Each row is a point. Each copy is the shape, with its points in the same order, turned, moved and blurred by noise. Is it also mirrored, or only turned?
(in the rows, 128 means zero)

Shape (8 x 2):
[[133 161]
 [121 122]
 [106 146]
 [ 89 100]
 [112 168]
 [135  36]
 [122 153]
 [134 160]]
Copy 1 (8 x 2):
[[104 114]
 [132  87]
 [ 99  88]
 [134  53]
 [ 86 105]
 [207  49]
 [104 100]
 [103 113]]
Copy 1 is: only turned
Copy 2 (8 x 2):
[[158 111]
 [120 125]
 [145 141]
 [105 159]
 [167 132]
 [ 35 120]
 [152 121]
 [158 107]]
Copy 2 is: only turned
Copy 3:
[[ 94 109]
 [125 134]
 [124 106]
 [163 135]
 [110  94]
 [163 213]
 [105 111]
 [ 94 111]]
Copy 3 is: only turned

Shape, 10 rows:
[[157  88 103 138]
 [152 147 152 109]
 [158 136 145 135]
 [145 130 154 108]
 [151 147 146 127]
 [ 91 146  43  97]
 [153 146 138  79]
 [146 104 139 125]
 [ 14  95 130 135]
 [130  87 160 121]]
Copy 1:
[[183 129 156  99]
 [109 129 163 125]
 [125 117 173 118]
 [121 130 156 140]
 [112 115 163 119]
 [132 135 101  29]
 [104 158 147 123]
 [156 123 153 130]
 [150  58  30 117]
 [159 125 130 148]]
Copy 1 is: mirrored
Copy 2:
[[ 89  85 108 144]
 [124 147 136  84]
 [139 137 115 112]
 [127 129 137  94]
 [122 145 127 101]
 [  7 164 148 142]
 [108 136 150  70]
 [124 101 123 108]
 [ 84 120 227 183]
 [135  88 165 118]]
Copy 2 is: only turned
Copy 3 (10 x 4):
[[168 155 150 165]
 [125  92 163 133]
 [126 113 177 151]
 [126  92 152 146]
 [121 105 174 139]
 [140 188 124  61]
 [148  84 160 107]
 [144 116 149 165]
 [ 63 160  49 135]
 [135 103 118 175]]
Copy 3 is: only turned

Shape, 13 rows:
[[172 110 117 145 152 150 129 158]
 [ 69 132  77 135  95 150 159 149]
 [156  96 126  98  86 161 165 107]
 [141 102  80 144 115 148 101 120]
 [137 109 186 158 151  67 166 135]
 [105 124 107 131  75 167 152 104]
 [104 116 117 108 125 169 164  85]
 [167 105  93  80 137  87 101 160]
 [152 130 179  79 145 101 132 113]
 [104 100 118 102  90 100 144 172]
 [ 25  75 118  88 109 121 124 214]
 [133 128  98 119 135 156  67 177]
 [118 125 102 135 132 132 100 111]]
Copy 1:
[[133 130  95 112 138 144 101 171]
 [ 97 200 144 184 111 138 157 166]
 [148 163 155 127 184 105 140 140]
 [153 175 132 116  99 139 113 140]
 [ 79  97 121 167 182 166  71 107]
 [130 174 181 152 136 133 157 152]
 [126 150 176 160 141  92 124 166]
 [106 161  68  99 123 102 112  94]
 [ 90  86 130 125 163  92 117 101]
 [ 99 177 101 171 156 128 153 102]
 [116 174  62 249 107 114 179 111]
 [135 142  79 114  74 136 152 145]
 [118 147 143 132  89 134 115 130]]
Copy 1 is: mirrored
Copy 2:
[[122 152 166 154 135 158 104 102]
 [124 104  96  93 118 125  52 147]
 [114 174  93 132 169 158 111 162]
 [134 128 111 104 130 181 106  95]
 [127  97 127 208 129 101 174 136]
 [114 136  62  96 136 144  93 148]
 [156 163  76 114 143 116  97 131]
 [147  94 172 149 206 171 104 119]
 [141 136 135 146 203 106 164 124]
 [104  75 121 144 175 129  89 144]
 [ 86  50  95 137 180  75  18 105]
 [ 99 114 164  98 156 153  98  66]
 [150 109 111 104 134 139 124  90]]
Copy 2 is: only turned
Copy 3:
[[140  75 127 152 116 120 123 136]
 [ 79 125 148  89 140 165 101  76]
 [123 112  83 161 160 137 147  72]
 [136  87 152 153 166 133  87 100]
 [ 80 141  82 164 129 132 110 203]
 [110 115 107 110 179 162 116  76]
 [134 146 120 130 164 176 146  95]
 [118 128 153 182 123  58 101 110]
 [140 174  85 157 146  90 137 152]
 [ 72 143 109 141 117 113  84  90]
 [ 83 180 131 113  57 148  38  65]
 [162  97 155 117 118  92  72 103]
 [139 124 152 134 168 132  91 123]]
Copy 3 is: only turned
Copy 4, 13 rows:
[[159 119 124 127  78 165 111 130]
 [115 113 196 107 156 114  63 127]
 [ 74 162 124 147 116 172  65 129]
 [123 123 143 113  90 136  89  76]
 [115 153 130 136 114 116 176 177]
 [ 67 123 159 111 137 145  69 110]
 [ 82 126 114 103 167 164  93 107]
 [178 184 128 180 115 108 101 102]
 [112 154  69 177 136 124 137 151]
 [118 174 164 129 139  99  78 150]
 [154 157 157  73 163  38  33 158]
 [174  95 114 139  97 100  64  99]
 [120 116 130 128 113 114 108  90]]
Copy 4 is: mirrored

Shape:
[[126 167 139 139 167 114 116  84 127]
 [120  93 218 123 157 158 138  88 181]
 [145  75  93 142  97 116 100 156 120]
 [116 140 178 139 120 102 162 149 177]
 [112 132 154 160 138 123 179  94 116]
 [ 93  78 249 112 152 125 132 120 123]
 [155  88  64  67  58 116  84 175  98]
 [114 138 110 189 159 104 110  93 110]
 [107 109  78 113 101 167  97 184 108]
 [ 91 126 105 128 130 123 130  71 105]
 [153 100  66  91 144 128 121 168  84]
 [118 111 106 153 156 116 155  91 139]
 [151 126 197 154 119 153 151 109 128]]
Copy 1, 13 rows:
[[120 123 146  99 132 105 149 190 138]
 [ 62 110 171 203 114 142 161 178 120]
 [150 150 138 130 134 130  79  75 142]
 [113  58  95 164 116 139 119 155 121]
 [108 109 112 116 154 132 169 142  97]
 [113 129 135 236 141 124 184 165 120]
 [188 190 105 127  89 146  75  58 189]
 [137 121 159  83 172  92 138 155 108]
 [183 134 153 117 138 174 106  77 204]
 [140 144 151  91 111 122 182 127 119]
 [134 172 111 102 141 116 122  83 215]
 [ 98 114 147  95 135 112 150 117 120]
 [ 93 137 117 159 156 168 131 171 105]]
Copy 1 is: only turned
Copy 2, 13 rows:
[[ 95 190 111 155 108 114  89 140 123]
 [ 67 131  55 146 169 109 158 120  94]
 [175 128 164 104 140 123 131  98 168]
 [134 171  78  86 153 140 138 164  97]
 [103 197 109 146 142 165 148 141 123]
 [ 59 100  54 123 179 168 128 135 130]
 [215  81 205 117 137 140  84 104 137]
 [104 206 131 129  96 128 117 115 174]
 [172  91 184 119  84 138 142 132 141]
 [123 172 131 172 102 164 113  96 125]
 [186 116 177 164 123 134 106 150 176]
 [138 190 107 163 118 129 143 115 143]
 [ 75 161 126 121 177 133 151 143 104]]
Copy 2 is: mirrored
Copy 3:
[[151 111 152 117  74 128 103 118 152]
 [108 169  99  81  93  90 148 169 185]
 [130 114  76 158 172 142 100 128  82]
 [168 175 133  84 117 117 172 140 119]
 [143 115 145 103  94 157 141 180 133]
 [ 85 177 110  34 120 139 131 146 169]
 [ 89 115 103 203 190 131 116  71  70]
 [176  95 121 118  81 164  83 142 122]
 [ 91 157  90 184 129 144  93 119  55]
 [121  98 116 146  76 184 115 124 143]
 [113 139 143 194 161 145  67 123  93]
 [162 117 122 143 101 159 116 163 155]
 [107 109 135  77 105  93 144 169 124]]
Copy 3 is: mirrored

Shape (17 x 12):
[[117 115  97 120 127 116 113 128  95 195 140 108]
 [155 104 110 169 130 127 128  54  73 151 128 147]
 [158 106 109 183 114  74 185 176 144 170 159 137]
 [125 146  87 147 143  59 106 137  94 133 225  99]
 [159 114  93 172  89 124  63 152 136 124 146 102]
 [128  79 143 174 129 124 151 149  83 130  76  68]
 [ 98 120 156 163 133 126 101  95 128  79 183  76]
 [122 123 153 162 124 140 115 125 114 199 167  98]
 [100 163 158  91 188 109  86 118 139 183 185 134]
 [180 144  81  29 126 122 130  71 123 139 167 162]
 [130  86  98 120 150 129 126  95 129 181 153 125]
 [116 131 115 152 142  83 114 179 155 129 133 138]
 [131 123 146 165  97 144 123 116 178  96 129 129]
 [108 170 123  92 103 187 104 137 144 132 108 149]
 [147  87 160 122  88 118 133 131 139 138 144 190]
 [117 143 159 180  24  96 105 114 162 145  45  49]
 [185 106 172 188 127 142 110  91 112 163 140 107]]
Copy 1 (17 x 12):
[[117 128 178 150 137 116 173 108  92 126  92 177]
 [ 84 131 135 152 112 104 139 190  90  98 134 178]
 [144 116 186 120 181 181 141 130 159  96 156 172]
 [157 168 204  74 132 153 193 135  54 116 150 168]
 [150 177 137 114 179  89 187 144 131 159 140 154]
 [133 164 141 203 165  99 145 111 122  56 139 127]
 [188 175 106 104 103 115 179 152  82  85 127 115]
 [140 130 137 151 154 153 188 148  97 105  71 158]
 [139  77 126  94 109 158 221  94  43 127  94 151]
 [100  74 160  64 104  91  94 125  52 180 115 154]
 [136  86 169 136 116  98 163 144 102 117 104 174]
 [144 129 142 111 144 144 191  84 136 125 170 150]
 [164 140  82 116 127 124 143 142 152 128 141 125]
 [108 122  99 140 102 120 156  90 124 191  95 101]
 [ 92 103 115  76 143 126 135 128 161 102 110 141]
 [175 218  46 181 175 117 113  80 146 121 104 197]
 [128 124  95 151 183 122 160 193  91  90 114 153]]
Copy 1 is: mirrored
Copy 2:
[[114 138 147 110  84 152 122 136 123 147 148 111]
 [124  99 144 141 138 128  61 162 120 186 162 110]
 [182 144 125 134 105 136  65 113  76  65 120 147]
 [125 151 237 155 111 153 118 130  67  98 165 130]
 [168 174 170 126 149 133 143 178  93 137 101  93]
 [182 164  85 160 137 193 102 108 103 181 147  95]
 [150 112 179 188 174 187 160 157  72 161 142 137]
 [139 124 131 129  82 157 135 157  77 165 130 153]
 [ 81 107 202 124  99 167 153 110 112 148 102 197]
 [ 87 105 197 171 117 106 101 145 221 113 120 140]
 [131  90 161 117  96 163 103 148 141 143 127 122]
 [148 155 154 111 152 156 120  90  88 104  92 137]
 [164 111 121 160 191 141 136 157 104 132  87 138]
 [108 131 114 130 157  94 194 125 164 154  95 133]
 [163 134 125 115 161 132  99 157 155 113 126 191]
 [102 194  30 170 174 191 138 198  73 138  76  90]
 [156 125 134 160 121 145  81 179  93 206 103 153]]
Copy 2 is: only turned

Shape, 18 rows:
[[118 138 126 140  99 166 117  90 128 144 121 149]
 [ 77  75 133 128 141 103 138 140 147  89  86 106]
 [152 104  71 146 113  78 129  78 117 139 120 116]
 [151 125  76 160 151 157 104 113 117  17 130  95]
 [148  69 107 133 130 168 122 194 145  92 128  98]
 [133 131  76 109 122  23 112  94 195  87  99  90]
 [114 136 137 160 155 119 154 192 115  72 168 113]
 [147 133 229 163 137 133 115  84  88 130  80 113]
 [137 114 147 166 155 161 101  86  99 140  94 108]
 [137 134 186  27 154 105  99 119 126 132  91 184]
 [146 138  90 136  84 155 119 142 126 118  87 131]
 [ 89 136  88 160  84 164 134 101 108  81  92 103]
 [138 127  73 129 115 146 173  95 128 118 110  80]
 [125 137 223 117 143 145 108  85  97  70 154 148]
 [140 127  93 117 152 138 108 214  95 138 153  88]
 [128 142 171 153 152 116 102  92 146 104 128  82]
 [129 122  69 172 141 154 205 149 139 151 115 160]
 [126 123 106 145 154 160  99 124 101 136 103 106]]
Copy 1 (18 x 12):
[[122 115  74 117 135 101  98 108 141 103 130 114]
 [140 152 144  97 111 155 137 187 124 117 147  68]
 [147 136 142  87  93  96 117 120  78  93 123 156]
 [155 126 164  91  84 169 165  66 172 124  78 100]
 [169 134 132  99 106 187 123 117 155 178 172 117]
 [ 78 157 191 101  86  95 188 156  71 127 116 142]
 [168  86 152 103 146 199 131 165 162 146  97 134]
 [156 132  86 169 100 100 123 181 203  44 132 130]
 [151 130  75 123  84 136 121 122 165  61 138 125]
 [126 134  58 222  90 114 127 193  94 147 101  96]
 [156 124 104 117 141 112 149  88 124 131 156 122]
 [141 120 137  93 153 124 135  84 143  77 133  71]
 [140  77 153  99  96 113 125  93 111  97 159 110]
 [133 123 101 184 106 130  90 170 200 105  53 101]
 [166 106 122 135 131 225 129 118 111 147 156 172]
 [ 95 124 131 130  92 135 134 157 178  86 114 142]
 [181  50  85  37 129 124 125 134 107 135 151 119]
 [150 120  83 114 105 171 133 109 133  86 142 127]]
Copy 1 is: mirrored
Copy 2, 18 rows:
[[ 89 152 107 103 111 140 111 139 144 140 127 163]
 [112 120  83 185 150  64 152 130 129 102 134 153]
 [128 195 156  95 132  85 161 123 106 152 128 147]
 [153 169 150 159 111  53  99 178 164  96  51 146]
 [181 140  99 174  75  83 154 164 181 100 138 151]
 [113 126 184 149 191  60 219 170  94 149 116 151]
 [142 152 111 180 116 101 113 169 141  58 134  73]
 [118  82  92  84 120 129  92  85  91  62 104 165]
 [137 143 108 111 116 130 117  82 140  93  85 168]
 [146  48 101 150 160 147  95 119  96 205 129 128]
 [151 161  95  96 120 113 141 194 143 131 120 171]
 [ 91 188  88 132 119  87 115 174 130 108  84 178]
 [126 200 145 155 110 113 136 157 110 127 115 185]
 [ 98  64 123 135  97 123  61 112 118 116  81 105]
 [204 170  89 167  87 137 165 155 135 112 117  89]
 [102  96 157 137 122 122 145 117 122  74  79 143]
 [151 219 136 145 146 127 107 139 161 107 200 159]
 [155 165 101 132 120 131 140 115 144 117  85 150]]
Copy 2 is: mirrored
Copy 3, 18 rows:
[[140 153 149 132 133  76 127  87 113 141 153 161]
 [134 174 136 159  75 108 118 169 153 111  99 212]
 [106 133 127  89 110 103  67 129  76 108 102 165]
 [100 170 144 105 116  53 147 111 134 138   8 166]
 [178 186 127 173 120  80 150 168 108 113  45 147]
 [ 56 159 126  83 118 115  75 153 148  26  99 178]
 [114 112 142 170  92 121 176 157 157 132  55 129]
 [170 151 163 137  76 167 130  30 136 135 119 182]
 [178 156 167 102 104 112 129  88 107 150 103 183]
 [131 178  76 119 112 154 205  92 108  71 180 194]
 [122 166 150 158 166  82 123 116  91 117  99 171]
 [ 92 178 190 153 117  56 108 116 117 158 100 188]
 [102 193 148 115 141 102  87 145 105 159  97 142]
 [133 157 116 130  55 109 200  38 157 136 117 157]
 [150 132 159 141 130 117 185 184  72 107  73 116]
 [143 162 168 102  81 120 128  88 173  98 102 151]
 [140 116 113 152 179 101 101 177 126 194 103 158]
 [160 156 173 107 121 100 144 129  90 134  93 173]]
Copy 3 is: mirrored

Shape (17 x 12):
[[125 135 126 127 121 144 135 129 161 143 139 118]
 [135 132 151 111 147 130 118  57 160 130 130 128]
 [113 115   7 144 124 118 133 111 159 121 127  58]
 [119 114 155 125  82  87 137 151 156 108 155 125]
 [108 119 106 145 140  96 131 138 126 116 132 124]
 [113 113 157 112 144 113 119 143 158 132 118 125]
 [167 120 154 135 137 140 137 154 141 133 134 114]
 [134 154 153 145 134 103 136 143 136 129 116 134]
 [110 118  91 132 122 141 116 151  61 117 114  82]
 [107 119 116 110 144 145 137 149 112 143 119 135]
 [123 113 150 146  99 135 133 138 111 149 109 140]
 [123 135 135 118 128 121  86 147 143 116 121 138]
 [102 153 148 146 136 140 119 101 112 111 143 127]
 [115 127 123  79  89 103 130 146  79 126 137 131]
 [161 111 119 150 143 126 115 141 155 117 149 134]
 [124 123 103 140 125 119 123 127 148 178 141  94]
 [140 136 134 145 142 141 123 141 155 129 107 130]]
Copy 1 (17 x 12):
[[145 117 122 136 125 162 130 130 120 119 122 122]
 [133 121 181 108 150 171 138 165  89 121 110 142]
 [127  45 135 132 183 182 100  47 141 141 103  96]
 [145 109 134 145 100 128 170 148 123 167 121  78]
 [132 112 141 139 158 115 134 116 141 142 103  96]
 [132 124 154 170 124 128 148 157 124 118 110 121]
 [160 118 140 139 104 114 143 123 114 110 148 136]
 [158 136 130 149 141 110 146 141 113 149 114 133]
 [126 127 152 120 120 122 123  60 193 142  96 140]
 [137 130 131 138 124 127 114 132 163 108  97 127]
 [121 130 108 119 104 115 154 131 133 132  98 142]
 [119 142 156 164 114 128 115 133 116 147 108 120]
 [126 165 150 105 152 148 139 136 135 150 126 131]
 [159 128 155 112  84 123 124 130 169 159  66 104]
 [131 111 144 134 132 110 117 119  98 122 147 108]
 [148 112 124 137 138 157 143  89 106 105  91 110]
 [134 122 127 152 135 125 124 134 114 127 133 148]]
Copy 1 is: only turned
Copy 2 (17 x 12):
[[123 119 123 129 112 126 115 144 125 147 132 156]
 [133 167 101 167  96 135 135 141 114 105 130 117]
 [139 178 121  91 156 154 173 142 104 202 203 195]
 [121  66  82 113 129 151 121 121  89 112 141 145]
 [113 120 112 119 161 133 138  94 122 141 149 147]
 [119 117 106 147 155 125 111 127 103 133 104 130]
 [101 125 140  98 117 118  88 134 112 116 122 136]
 [122 111 117 128 121 120 119  92 117 117 108 152]
 [126 121 197  83 178 146 172 119 119 151 131 127]
 [131 115 142 122 151 131 120 123 147 154 124 117]
 [111  87 160 139 122 156 112 104 113 130 126 138]
 [159 104 132 140 151 108 120 121 102 112 126 146]
 [109 111 132 143 115 113 171 116 127 107 139 125]
 [161  81 130  95 155 172 142 112 136 123 118 106]
 [116 134 118 120 138 112  96 125 115 107 169 153]
 [115 139 136 128 131 163 126 146 140 144 131 189]
 [124 129 134 138 119 100 104 119 112 140 130 143]]
Copy 2 is: only turned

Shape (15 x 12):
[[137 159 133 111 143 149 157 126 112  81 145 133]
 [ 84 124  70 147 137  34 149 147  83 141 142 150]
 [153 104 115  86 136 125 149 130  96 109 154 163]
 [107 158 103 149 142 154 158 119  88 117 145 154]
 [ 87  90 148 132 153 115  12 126 106 141 120  84]
 [138 133 103 147 147 147 112 127 188 136 127 105]
 [154 159 112  85 141 144 151 124 126 148 137 103]
 [140 160 134  89 142 137  72 134  97 142 118 155]
 [147 158 139 130 121 152 117 113  87 134 155 169]
 [ 80 106  76 118 135 136 133 124 146 112  79 159]
 [118  88  43 138 122 151 135 127  84  52 136  74]
 [151 164 138 142  87 102 158 113 114 124 155 128]
 [150 138 146 115 123 149 161 122  82 135 137 147]
 [127 160 139 143 103 151 152 167 111 129 144 164]
 [153 111 108 144 137 129 158 141  94  88  97 157]]
Copy 1:
[[122 141 141 121 125 151 143 171 139  77  85 136]
 [107 113  57 180 156 116 208 131  88 100 148 116]
 [135 100 116 120  96 117 161 167 140 108 114 129]
 [136 128 128 148 134 154 170 117 148  64  93 122]
 [146 170 132 125 173 124 100 126 124  97 249 159]
 [127 154 125 161 154 162  92 122 141 150 115 167]
 [103 103 137 126 147 139  94 143 137 110  97 115]
 [165 116 156 111 128 148 110 137  96  96 157 113]
 [165 131 132  95 118 148 145 117 129  85 110 107]
 [147 128 158 221 136 131 160 148 136 126 136 132]
 [136 120 122 169 178  71 153 162 169  64 104 210]
 [126 161 107  95 159 125 157 140 124 120  77  98]
 [122 122 150  99 117 126 157 127 143  96 101 104]
 [136 165 134 131 102 128 149 108 109  92  80 113]
 [129 120 162 136 125 121 197 141 123 119 104 165]]
Copy 1 is: mirrored
Copy 2, 15 rows:
[[106 176 153 104 132 150 157 150 163 154 125 120]
 [147  82 129 148  93 104 129 141 140  65  85  88]
 [120 150 151  89 130 134 132 134 114 149 113  67]
 [124 171 147 109  79 146 144 147 145 104 144 118]
 [104 110  50 176 161 189 150 123  52 117 161 130]
 [103 145 143 125 180 143 126 108 137 110 164 173]
 [101 185 127 112 168 132 122 114 163 118 147  90]
 [109 159  89  87 147 202 125 130 114 111 126  93]
 [105 158 110  76  94 167 115 148 136 137 150 102]
 [190 158 172 131 152 160 141 136 104  92 131 140]
 [144 186 139 166 102  84 180  89  97 156 109 142]
 [122 133 112 107 117 122  99 154 189 155 147 115]
 [116 161 142 100 107 157 120 135 155 148 157  74]
 [139 131 139  76 110 163 152 137 177 134 155 111]
 [146 146 174 126 105 162 130 108 138 157 106 112]]
Copy 2 is: only turned
